Every row gives one point. The window is the flat piece filled in between its corners: a triangle in 3 columns, a solid with four corners in 4, and so on. A path goes straight from each point to the next, and from the last back to the first. After which points does the path pass through the window?

Window (4 x 4):
[[-10  44   8   9]
 [ 25 -56  32  -2]
 [  0  -2 -35  21]
 [-59  15 -15 -19]]
Path:
(1): [-20 -38  53  19]
(2): [-37  18  18  25]
(3): [ -7  23   7 -15]
(4): [  3 -22  22 -37]
(5): [-20 -30  24  15]
(6): [-63  38  -6  43]
(7): [  3  33 -22  -3]
(8): [ 16 -23 -13 -27]
(9): [  9 -32  15  20]
(10): [-63  20  11  14]
(11): [-47  10 -24 -28]
(12): [ 29 -42  14 -44]
Through the window after points: 8, 10

Window, 6 rows:
[[ -3  -4  29  47  24  14]
 [ 25  11   0 -27  18 -23]
 [ -1  62  53   6 -10  -6]
 [-44 -31  27  41  36 -11]
 [ 20  14 -67 -39 -27 -20]
 [-10 -61  10  23   0 -11]]
Path:
(1): [ -9   0  55  52  18 -13]
(2): [-16  -7  56  34  22  21]
(3): [ -3 -43  -8  -7   2   9]
(4): [  4  -8 -25  32   0 -50]
(5): [ 21   5  18  59  32 -34]
(6): [-10  10  33  22   8  18]
(7): [-34  28  35 -10  35  44]
(8): [ 11  20  21  24  13 -20]
Through the window after points: 5

Window (8 x 8):
[[  4 -40 -63 -43  24 -18   0  31]
 [ 17  -8  35   4 -16  -3 -17 -51]
 [ 10  15  19  26  26  80   6  -1]
 [ 25 -53 -59 -12 -25  -6  25  22]
 [-26 -32 -87   2  -9 -15  -2  26]
 [ 33  30  43  66  39  45  -3  30]
 [ 10  32  19 -12 -22  -3  23 -18]
 [ 25 -14 -71 -27 -24   0 -27  25]]
Path:
(1): [  8   0 -34 -11  -3   5  10 -21]
(2): [  1 -27  -6 -24 -23  19  -4  21]
(3): [-12 -12 -12  -1   0  12  -7  48]
(4): [ 18 -12 -41  22  12   6   5   7]
(5): [ 36  34 -71   5  33   6   2  -1]
(6): [  9 -49  -7   4 -11  33 -28  42]
(7): [ 14 -12  19 -27 -28  14 -15  46]
(8): [ 28  11 -25  61  15  22   6 -22]
Through the window after points: 3

Window, 9 rows:
[[ 66 -14 -12 -22  -2 -24 -20 -31   6]
 [-53  34  -5  -2 -43  10 -52  53  -6]
 [ 16  17  47  95  24 -70   7  31  -8]
 [-26  14 -63 -21 -13 -11  22  63 -20]
 [  0   4   5 -49  23   8  26  32 -25]
 [-23  62 -30 -56  54  28   6 -28  17]
 [ 48  43  49  39 -12 -35  18 -11  25]
 [ 15 -36 -42 -22  -9  30  -4  84   9]
 [-22 -26 -23  23 -26 -19  14 -31  18]]
Path:
(1): [ 58   3 -11  53 -14  19   3  35 -50]
(2): [ -1  22 -17   1  27  15  11  18 -20]
(3): [-29  -2 -22 -20  16 -28  -8  29  24]
(4): [-11  17   8  14  29 -50   1  27  18]
(5): [ 15  18   0  34   6   2   9  20 -16]
(6): [ -3 -12 -16  61 -26  20   1  17 -44]
(7): [ 12  -8   6  -4  -4 -52   4  27  35]
(8): [-28   8  -3 -14  37 -37  -5  22  34]
(9): [ 27   8  -3  11   5  -7  23  13 -15]
(10): [  1  21   2  -4  -8  21  -2  24 -31]
(11): [-20  18  11 -16  -8 -44  -6  32  42]
(12): [-16  29  11  -2  12 -32  15  13  24]
(13): [ 25  13 -36  37  35  31 -18 -17 -37]
(14): [ 22   9   2  45   3 -12   1  13 -20]
(15): [-12  25  11  19   4 -81  -4  36  53]
(16): [-10 -16   7 -25 -20 -35  -3  42  22]
Through the window after points: 4, 10, 12

Window:
[[  2  24 -29 -13  14   5 -10  10 -13 -65  12]
 [ 13  38  11   2   7  -9  -8 -31  18 -25 -44]
 [-65  46  31  -8 -22 -32  42   4  27   0  -2]
 [-40   8   2  12  34 -34   5 -21 -52 -13  24]
 [ 35  49 -53 -52  87 -15 -13  -3 -29  43  27]
 [ 18 -14 -51  58  -3   6  24 -18 -18 -14  -5]
 [  2  66   3   9 -25 -16 -43  47  12  25   8]
 [  5  13  25 -21 -24 -68   2 -74  74 -17  -3]
 [ 40 -11  20   2  30  31 -19  82   1  21 -10]
 [-20  29 -33 -11 -26  15 -36 -76  54 -13 -13]
 [ 15 -19  -3  13 -42 -18  26  19 -74  20   0]]
Path:
(1): [  4   1 -11   1  15 -27   5  18   5  -4  -7]
(2): [ 18  28  30  -2  -1  -8   6  -9 -17  -5  13]
(3): [ 28  43  -6  -5  13  30   5 -12   1 -57  65]
(4): [-13   6 -33  -3   6 -20 -11  11 -16 -31 -29]
(5): [-19   8 -18  -8   8 -27  -7 -30  24 -13 -14]
(6): [ 13  32  23  -8 -14   3  20 -62   6 -27   9]
(7): [ 26  62 -12 -34  35  -1  15 -34 -25  -7  42]
(8): [ -2  16 -22 -10  24 -25 -16   3  11  21 -17]
Through the window after points: 3, 7

Window (14 x 14):
[[-26   0  42 -18 -44  12   9  31  46 -36 -14  28  39 -15]
 [ -6  -8  21   2  27 -14  -2  24  27  34  19   8  72  -3]
 [ 49 -20 -20  33 -21 -79  60  22  10  33  37 -19  -8 -13]
 [ 74  16  62  -6 -19   4  -6 -43  15 -61   7 -12   7  31]
 [-24 -61 -12 -13 -25  41   1   1   8 -44  38 -44  14  11]
 [ 46 -36  54  28 -28 -24   3 -41  12  43  19  59   1   8]
 [ 48  18  40  34 -39  35 -40   3   3  38   2 -15  66   2]
 [-28  -1 -22 -22  10 -38  -1 -46 -70   5  50 -71  33  38]
 [ 56  26  28 -32  -4   3  44 -31 -23  -6  10 -35 -12  12]
 [-44  20  81  38  10 -33  37   6  14  24   1 -60  -1  15]
 [ 38 -26 -21  38  16  -5 -30  12 -25 -13  -1  12  41 -28]
 [ -3 -23   4 -20  12 -35 -55  -3  -7  75 -18  18  48  40]
 [-23  18 -62   5 -17  14  23 -83  46  22   3 -64  36  16]
 [-12  30  12 -67   7 -34  -9  42  41 -14  37  33 -21 -22]]
Path:
(1): [16  7  8  2 -3 18  7 -4 -3  0  9  9 25 34]
(2): [ 16   2 -18  18 -19 -16  35  14 -12  13  25  -7  10  26]
(3): [ 36 -42  43  -8  -7 -43  -7 -19  40   8  19 -43  15 -43]
(4): [  1 -26  14 -35 -18 -23 -23 -26  25  13  12 -30  71 -66]
(5): [ 28  18  19  44  -2   3  26   6 -15  -7  25   0  -9  59]
(6): [  9  20 -12   4 -10   6  17 -15  -7  12  21   9  34  43]
(7): [ 15 -26  10 -14  -7 -23 -32 -13  17  18   3 -22  31 -17]
(8): [ 17 -37  27  12  13 -42 -42 -33  -1   6  21 -66  36 -59]
(9): [ 13  12 -24  12 -10   7  18  10 -19   1   9  21  26  41]
(10): [  7  28 -18  -3 -27   8  36  15  -4 -25  23  14  -2  38]
(11): [ 10 -21  65 -38   5 -31 -24 -12  35  18   9  -7  19 -43]
(12): [  8 -10  26 -22  -6 -12 -13  -4  16   4  12 -44  25 -30]
(13): [  6   9  -4  23   0 -11   8  -4 -10   3   7   5  33  41]
(14): [ -4  14  -3  19   4  -7  12  12 -10  -7  35   8  13  39]
(15): [ 18 -39   7 -19  -4 -19 -19 -17   7  17   1 -34  46 -31]
(16): [ -2 -10  62 -28 -28 -32 -24 -34  29  -4   6 -33  18 -35]
Through the window after points: 2, 8, 10, 14

Window, 14 rows:
[[-48  -2   7  15  24 -21  16  32  36  25  38  21  -2 -41]
 [ 34 -12 -20 -46  22 -25   4  16 -13   5  13   0  -4 -38]
 [-32   0  22  11 -28  -1 -14  -7 -26   0  18  27  -4  38]
 [ -1   5   7 -24  46  -9  11  13 -38  19  -1 -24  -1 -95]
 [-21  -7  18  30  21  19 -45 -19  18  19  33   5 -10  50]
 [-13   9 -20 -65  -2 -18 -32  -4 -12   2  12 -42   3 -54]
 [-33   0  17  -3  40 -13   0   7  18 -38  12  -4  14  -3]
 [-21  41  -1  27  17 -21   1  -5   0  10  40  -8  10  37]
 [ -3  25  44  22 -14 -11 -36 -48  28   5  26  27  22  37]
 [  5   5 -38 -13  12  -5  23 -23  12   2 -30 -33 -30 -71]
 [-33  30 -16  -7  29   2 -25 -26   5   8   2  37  15  19]
 [ -8 -18 -19 -27  16  12  36 -23  -2  23   8 -25  27 -40]
 [ -5  45  10   2  -6  38 -25  11  22  -3   7   7  21  34]
 [-11  -5   0  30  -8 -20 -40 -10  10  22 -19  -2  36  26]]
Path:
(1): [ -1  -1  24 -31  19  20 -17   1   3  39  -9 -10  -3  27]
(2): [-13  17 -38  36 -11 -33 -17 -42  -4 -41  20   2  31 -31]
(3): [-29   9 -28   1  15  17 -14 -18 -21   9  16  11  17 -27]
(4): [ 12  13  40 -50  33 -52   8  16  32  11 -14 -31 -14 -24]
(5): [-23  16  58 -14   0 -27  -1 -12 -14  33 -19  -2 -29  19]
(6): [-10   0 -24  15  -6   7 -21 -15   9 -12  26  10  28  -4]
(7): [ -7  40 -25  35 -13   0 -40 -34  11 -27  45 -18  19 -25]
(8): [-11  -6  30 -16  24  -8   3  -6   3  30 -11  14  -3   5]
(9): [-19  -3  43  -9 -15 -13  -1 -19  -4  50 -20   3 -22  27]
(10): [-11  13  -6   8  19   2  -5   0  -1  -6  20   5  15  -9]
(11): [ 17 -20 -25  26  -9  33 -19 -12  -1 -15  30 -10  15 -36]
(12): [-30  25  17 -18  18 -25   1 -13  14  23 -14   0   2  17]
Through the window after points: 3, 5, 7, 11

Window (14 x 14):
[[ 25 -40 -12 -21  -7  28  45   5 -48  16 -37   6 -75  -3]
 [ -2 -36   8 -37  47   3  25 -18  -4 -30  22  -3  17  36]
 [-32 -43 -20   9 -40 -41 -22  -5  47 -45 -11  14  38  17]
 [ 46   0 -29  40  24 -24   0  28  -6 -11   3  33  10 -17]
 [ 43 -19  22  -3 -62  -2 -25  36  32 -14  71  20   7 -41]
 [-64  27 -26  44 -40  25   8  14 -36  16  22 -25  35  55]
 [ 30   8   7  14  14 -13 -15 -63 -64 -41  32 -47  -3  -5]
 [  5  62 -37   9 -51  37 -12 -13 -10  -9  67   5   7 -17]
 [ 52  35   7   1 -32  55  36  19  17  82  12 -50  15  -2]
 [  3   2 -14  34  35  15 -91 -25 -36 -11   0 -59  36  -7]
 [ -8  31 -28 -24 -15  13  42  45 -33 -46  21 -19  -7  10]
 [  8  12 -37   3  -6 -25  21  32   5  65  31 -20 -63 -28]
 [-59  24  -8  47   6  14  -5  20  -3 -69  -8  -4 -13  35]
 [-36  12 -11 -11 -19 -34  19  22 -36  40 -67  36 -59  50]]
Path:
(1): [ 15  27 -25  18 -22  23  -8   5  -8   6  32 -15   0  37]
(2): [-58  28 -24  15 -37   8   7  -1 -30  -9  30   2  18 -42]
(3): [-41   3  24  13 -24 -14  13  18 -12  13  -2  17   9 -48]
(4): [ 39  24 -51  24 -31  22 -27  13   5 -27  31 -31 -24  44]
(5): [  0   6 -30   7  -8 -24 -10   9 -29   0 -17 -20 -35  56]
(6): [-13   7   6   1  -9  -3  10  -2 -23   5  -3  12 -12  -6]
(7): [-15  21   0  12 -24  -5 -17   1  -5 -12  18   6  31 -27]
(8): [ 39  -3 -23   2  -9  14   8  22   1  -2  55 -22 -27  36]
(9): [ 39  -1 -38  22 -54  15 -25  -8   2  17  26  -6 -32  30]
(10): [-59  25  16  15  -3 -12  15  45 -24 -33   6  -5  37 -43]
(11): [-41   5  27  23  -7  16   1 -32 -14 -16  11 -35  36 -48]
(12): [ 14  10 -36   8 -23  -6 -12  11  -2 -25  20   8 -11  31]
(13): [ 41  -3 -40  21 -44 -26 -19  11   5   4  21 -12 -29  52]
(14): [-67  10  24 -18  28  40  24  -5 -33 -22  -9 -20  23 -43]
(15): [-25  29  -1  -2   8  16  42   6 -42 -12  -3 -16  14 -60]
(16): [ -4  14 -31  18 -27   6 -15  14   2  -8  35  -6 -17  48]
Through the window after points: 1, 5, 11, 15

Window (14 x 14):
[[ 36   1 -39 -19  26  -1  34  22   1  -2 -39  -3 -22  11]
 [ -3  28 -84   9 -15   6 -42 -25 -45  10 -35 -37 -58 -22]
 [ -1  59  -7 -19  41 -20  58  40  23   4 -23  25 -29 -39]
 [ 25 -16 -18 -16  35 -25  51   5  25  -6  -7  39 -30 -63]
 [ -9 -16 -14  75  23 -31  20  13  -2  23  14  21  22  20]
 [ 25 -11 -11  35 -22 -26  49  24  12  15  55 -27  23  -5]
 [ 31  15 -34 -15  13 -40 -13  15  38 -60  -1  19   0 -18]
 [ -8 -19   7  51 -12  37  17 -24 -21 -21  64  -5  19  16]
 [ 33  18  -9  32 -39  -2 -38 -63 -80 -18 -23 -46 -17  -7]
 [ 30 -24  28  47 -12  -7 -36   1  24  22  63  14   7  34]
 [ 42  33 -58 -16   4   9 -50 -25 -60   1 -15  -6   9 -32]
 [  2 -21  10  55  21   8  -8   1  17  13  18 -44  26  -7]
 [  0  26 -37 -52  40 -38  22 -35 -11  -4 -11  -8 -24 -19]
 [-20   7 -44 -18 -53   7 -49 -28 -70  13 -58 -32  -5 -16]]
Path:
(1): [  2  -7 -63  36  27 -16  -6  54 -63 -36  -5 -38 -30  -8]
(2): [ 11   3  -6   2 -16  -6   3 -19   5  19   1  -1   4 -16]
(3): [ 12   1 -23  26 -29 -16  23 -44  20  -2 -44  19   2   2]
(4): [ 17  11 -20   3  34  -6  -1  29 -17   4  18 -13 -13  -9]
(5): [ -2   0 -31   8   0 -17 -11   9 -32 -10  -8 -24  -9   4]
(6): [  7   4 -21  27 -14  15   0 -35  -6  12   0  11   7 -17]
(7): [-20  20 -59  18   7  19  10 -66  53 -34 -34 -20 -38 -28]
(8): [ 49  -2  27   2  10 -37  13  83 -75  22  43  25  30  17]
(9): [  5   6 -33   7  -2  -5 -11   6 -47   2 -15 -11 -14 -17]
(10): [ -1   1 -26 -17 -35 -10  -7 -61   8   6 -32 -15  -1 -20]
(11): [ 46  -7 -44  25 -19  11  18 -51  25   0  13  19   0   7]
(12): [-18  16  14 -11  49 -40 -15  64 -51 -10 -12 -19  11 -33]
Through the window after points: 1, 3, 5, 7, 9

Window:
[[ 49  33  -6 -33   8 -37  25 -36 -81  15  -1 -11 -37  23]
 [ 38 -30  -5 -10 -50  -7 -15 -32   6 -13 -81  38  19  14]
 [-41  10   6 -10 -38   9  20 -83  -9 -25 -29  12  24  11]
 [ 34  -4 -33  -1  -5 -15   1  10  40 -29  12  47 -22  20]
 [ -2   0 -25 -23 -15  42 -46 -65  23  43  16  -9   4 -30]
 [ 35  -4  24 -48 -24 -23 -50  18  32  32  25  76 -71  -7]
 [-28 -62  -7  -6  33 -32 -61  10  16  19   3 -36 -25   1]
 [ -7   7  50  26   1 -23 -27  13 -21 -25 -22 -43 -55  15]
 [ 16  13 -16  41   4 -69 -36  17   2 -19  41 -16  18  61]
 [ 33 -16   4  -8  16 -31 -51 -60  -3 -26   6 -10   0 -21]
 [-28  64  -2 -44  -6  -1 -32  -7  42  50 -69 -11   2  14]
 [ -6  25  34  -4 -12  27  12  13  64   8  27  55  25 -22]
 [-28  -2  52   7  25  13 -59  10  22  15 -46  24 -39  30]
 [ 38  17 -12 -43 -20 -22 -17  10 -59 -31 -29  24 -20  26]]
Path:
(1): [  5  18  10  -2   2 -33 -44  -1 -14   5  -9  19 -19 -13]
(2): [  6  -2  24 -21 -12  -3 -25  -4  12   7  -9   7 -23  28]
(3): [ 42 -21  29 -19 -15   2 -13  -5  14 -27  19 -28 -23  35]
(4): [-10  39  -2  -6  -6 -15 -27 -15  -8  16 -34  46  -7  -1]
(5): [-24  39 -18  41  -2  -4 -65   6 -34   7 -31  21 -18  -9]
(6): [ 40 -30  19 -51  -3 -22  -7 -38  14 -19   9 -19 -11  13]
(7): [  2  -3  -1 -36 -20   2  -3 -37  24 -18   7   3   6  15]
(8): [-12  23  -2  58   0 -23 -26 -21 -32   6 -53  37 -24  -7]
(9): [-14  37 -12  36  -5 -10 -63   5  -9  31 -54  35  19 -32]
(10): [ -1 -21  34 -48  10  -1  -4  -5  39  -9  13  -8 -39  44]
(11): [  8 -12  44 -40 -17  36 -12  -3  11 -14 -39 -25   0  66]
(12): [  5  39 -21  -2   4 -46 -24 -12  -3  20  -4   6  -9   6]
Through the window after points: 5, 7, 9, 11

Window:
[[  2 -19 -61   6 -59 -40  -7   0 -25  34  -2  -4 -27  49]
 [ 40  21 -40 -27  -9  22  10  70 -13  35   5  41 -18  27]
 [-11  -1 -62   8 -66  19  -6   8  10  26  40 -25   8  30]
 [ 10  45  26  35  23  25   7 -32   0 -31 -17   7  11 -19]
 [-22  11 -32   5 -47 -21 -14  60 -37  -6  -2 -26 -23   2]
 [ 24 -20 -56  29 -23  -4   3  51 -34  42 -10 -32  -7  -5]
 [ 12  20 -30  -5  54  -8  -2  40  17 -19   4  26 -20 -53]
 [ 29  -2  10  28  44   5 -17   8 -14 -62  13   3   7  12]
 [ 53  64 -55 -10  31  10 -13  33  14 -22 -18  11   8   7]
 [  9  17  19   4  20 -13 -13 -40 -47 -29  15  -5  59 -17]
 [ -1 -20  28 -15  34  20 -29 -22 -15 -43 -40 -26  25 -32]
 [  6   4 -44 -25  27  -6   6  57 -40  26   7 -54 -68   1]
 [ 39  -3  15   9 -89 -32  10 -34  27 -24  32 -50  18  14]
 [-14  -3  47  14  48 -31 -29   4  -9  -3 -15 -38  30   8]]
Path:
(1): [ -8  -6 -37   1 -12   4  57  19   7 -14  -3 -13  20  -2]
(2): [ 20 -12 -11 -10  20 -15  37  34   2 -42   0  -8  32   0]
(3): [ 11  21  -5  42  12  23 -77 -13 -30  -4   8  -5 -39   0]
(4): [-10  16 -28  10 -13 -30 -87  12 -10   4  28 -11 -38 -24]
(5): [ 25  10 -20  -8  42  19  66  37   0 -15 -16   0   7  -8]
(6): [-23   4 -27 -14   9 -15  57  40  -7 -20   6 -24  25  23]
(7): [ 41  23  -5  29  -4   3 -37  -4 -12  -2  11   4 -10  -3]
(8): [  0  14 -24 -14 -35  33 -82   3  23  17  39  12 -37   6]
(9): [ 24  13 -42  13   4 -14  67  37 -29  -1 -16 -19  32  16]
(10): [  3  11 -66 -40  -6  31  75  61 -15  -7 -13  -7  15  -6]
(11): [ 50  21  -1   9  -4  -3 -55  33 -12  40  15  41 -30  34]
(12): [ 37  15 -20   9   2   0 -53  11 -18  12  16  -8 -13  15]
Through the window after points: 2, 4, 8, 10

Window:
[[-40  12  42  41 -26  39 -46  39  12 -12  -7 -33   3 -56]
 [-52 -20   7  34 -37  22 -14  67  62   0   8  19 -40   9]
 [ 35  11 -16  -9 -12 -22  50  56 -27 -21 -22   1 -11 -10]
 [-24 -13 -16  26  47 -10 -33  10  44 -14   5  10   9  -5]
 [ -6 -56  34 -11  -8  25  19 -37  -5 -64 -39   3 -57  -5]
 [  5   3  -6  37 -62 -32  60   9  12 -95  25  -5 -12  -9]
 [ 19  16 -43  33 -15 -28 -41  11  25  -1 -55  15 -52  -9]
 [  6   5  -6 -40  23 -34 -46  -6 -31 -58   1 -36 -36   8]
 [-50  14  44  27 -48 -49  -9  47   0  24 -36 -22  27 -53]
 [ -8 -16  14  -6   5   5  34  -6  -9 -57  41  89 -36  -5]
 [  4  -7 -40   9   5  29  66 -54 -19 -13   9   9 -75  10]
 [-17 -70  -5 -26 -29  33 -11  -2  -5 -31  46 -14   3 -30]
 [ 18  13  33  -9 -19  -5 -24  -2  29  21 -20 -52 -17 -38]
 [ 31 -47   3  63 -33  21  20  37  -9  33  33 -38 -65  -9]]
Path:
(1): [-29 -41   2 -26  -2  -7   9  30  31  -8  35   9 -34 -83]
(2): [ -8  -7   6  20 -12   1  16  19  14 -37  14   8 -49 -39]
(3): [  2 -10   6  16 -24   8 -14  -2 -15 -10  -2  28  11  30]
(4): [  0 -21  -8  19 -43  10 -17  -8   3  -4  -5 -12   2  31]
(5): [-15  -4  10  30   5  -5  -4  52  30 -13  -1 -27 -53 -63]
(6): [ -4  -4   9  -3 -18 -15  -4  20  39 -11   1 -24 -54 -63]
(7): [ 21   7  23  10 -16   8 -22  -8   0  19 -26 -33   3   9]
(8): [  0  12   5  16 -33  -5   3   5   4  -4  -3 -24  11  23]
(9): [ -6 -11  31   3 -14 -14 -15  16  21  -2 -22 -21 -38 -67]
(10): [-27 -44 -11  30  10 -17  40  41   7  -2  10  -4 -35 -67]
(11): [ -3 -15  24  15 -32  26  -7   8   4 -19  21  -8 -23  13]
(12): [ -6 -17   0  19 -33  10 -14   9  -4 -22  -6  -8  -7   9]
Through the window after points: 2, 6, 8, 12
